Each row is a point. Two turns around zero, p and q, are shown by what they do to some points. Write where each new point lands after one turn and then the other. Backwards means that the second turn is done in reverse. Each puzzle has new turns, and all numbers are rounded.

Turn p:
[-1.40,+1.10,+3.16] => [-2.03,-0.59,+2.95]
[-2.06,+1.25,+1.67] => [-2.50,-0.65,+1.38]
[+0.82,-0.02,-2.49] => [+0.83,+0.92,-2.31]
[+1.36,+0.19,-0.23] => [+0.92,+1.05,+0.02]
[+1.27,-2.53,-2.11] => [+2.78,-0.75,-2.04]
Turn q:
[-0.52,-4.50,-0.48] => [+2.97,-2.49,+2.39]
[-0.76,+0.45,+1.51] => [-1.13,+0.69,+1.14]
[-1.19,+0.42,+0.55] => [-1.21,-0.22,+0.62]
[+2.82,+1.00,-1.03] => [+1.37,+1.53,-2.40]
[-0.35,+2.63,-0.54] => [-2.01,+0.51,-1.74]
Where do these land?
p, then q: [+2.95,-1.86,+0.69] => [+1.79,+2.98,-0.75]
p, then q: [+1.04,-0.42,+1.34] => [+0.25,+1.61,+0.63]
q, then p: [+0.20,+0.97,-2.75] => [+1.04,-0.53,-2.68]
p, then q: [-3.43,-0.39,+1.63] => [+0.13,-2.04,+3.22]
p, then q backwards: [-0.77,+1.69,-0.91] => [-0.13,+2.05,+0.27]

Turn p:
[+0.46,+1.75,-0.83] => [+1.21,+0.34,-1.54]
[+0.44,-1.95,-1.69] => [+0.29,-2.46,+0.86]
[+1.67,-1.68,-0.28] => [+1.06,-1.05,+1.86]
[-2.56,+1.88,+2.80] => [-2.56,+3.17,-1.17]
Turn q:
[+1.33,-1.42,-2.27] => [-2.27,+0.93,-1.71]
[-1.96,+0.32,-1.54] => [-1.68,-0.22,+1.86]
[-4.20,-0.40,+0.54] => [-0.68,-3.00,+2.94]
[+1.34,-0.18,+1.10] => [+1.20,+0.15,-1.25]
[+0.96,-0.51,+0.48] => [+0.43,+0.01,-1.11]
[+2.53,+2.18,+1.68] => [+2.98,+2.13,-0.74]
Where do these land?
q, then p backwards: [-1.44,+0.08,+1.73] => [+1.39,-1.30,-1.20]
p, then q: [-0.38,+1.68,-2.34] => [-2.47,+1.08,-1.07]
p, then q: [+3.77,-1.13,+1.83] => [+4.02,+0.65,-1.52]
p, then q backwards: [+2.01,-0.82,-0.20] => [-0.97,+1.24,+1.51]
q, then p backwards: [-2.95,-1.05,+0.43] => [-0.21,-2.93,-1.17]
p, then q backwards: [-1.01,+1.24,-1.44] => [+1.25,-1.71,+0.38]
